Rows are points. Each copy is the shape, with its points in the same order, stretched, turned, moved and blurred by noise. Say if it was mirrored as well.
In the rows, zero is written as 128.

Shape:
[[198  90 150]
 [155 105 108]
 [161 144  67]
 [128 128  74]
 [ 61  77 192]
 [ 94 151 144]
 [103 169 141]
 [143 135  88]]
Copy 1 (8 x 3):
[[ 78 185 159]
 [130 164 114]
 [174 175 120]
 [162 154  91]
 [ 74  62  79]
 [138  77 129]
 [149  74 145]
 [155 156 116]]
Copy 1 is: mirrored
Copy 2 (8 x 3):
[[208 120 173]
 [150 106 170]
 [ 96 143 204]
 [102 115 176]
 [151  84  33]
 [101 147  95]
 [103 167  99]
 [117 133 181]]
Copy 2 is: mirrored

Shape (11 x 6):
[[100 128 122 161 151 115]
 [163 149  93 182 120 152]
 [148 123 166  83 130  95]
 [ 81 153 139 206  82 159]
 [153 135 112 155 138  87]
 [ 82 106 179 131 122 147]
 [138  79 133  81 122  59]
 [111  89 195 162  90 190]
 [159 124 117 103 149 129]
 [ 63 118 139 137  90 158]
 [ 77 147 169 166  80 149]]
Copy 1 (11 x 6):
[[ 91 130 155 155 141 138]
 [111 159  77 181 156 177]
 [194  97 144 100 115 137]
 [ 66 193 101 155 198  98]
 [143 115 127 181 129 138]
 [110 136 169  90 175 135]
 [179  21 156 115 110 120]
 [120 155 131 102 249 148]
 [149 105 135 122 122 190]
 [ 72 140 131  92 168 114]
 [ 98 188 128 119 180  97]]
Copy 1 is: mirrored
Copy 2, 11 rows:
[[149 149 134 140 158 124]
 [133 161 168  79  91 127]
 [108  97 165 104 195 122]
 [169 150 198 169 111  99]
 [134 143 125  91 155 101]
 [129 102 176 181 174 136]
 [104  58  96 115 188 116]
 [ 96 114 218 203 131 124]
 [121 124 146  77 165 161]
 [164  78 176 177 146 157]
 [158 117 214 175 147  99]]
Copy 2 is: mirrored
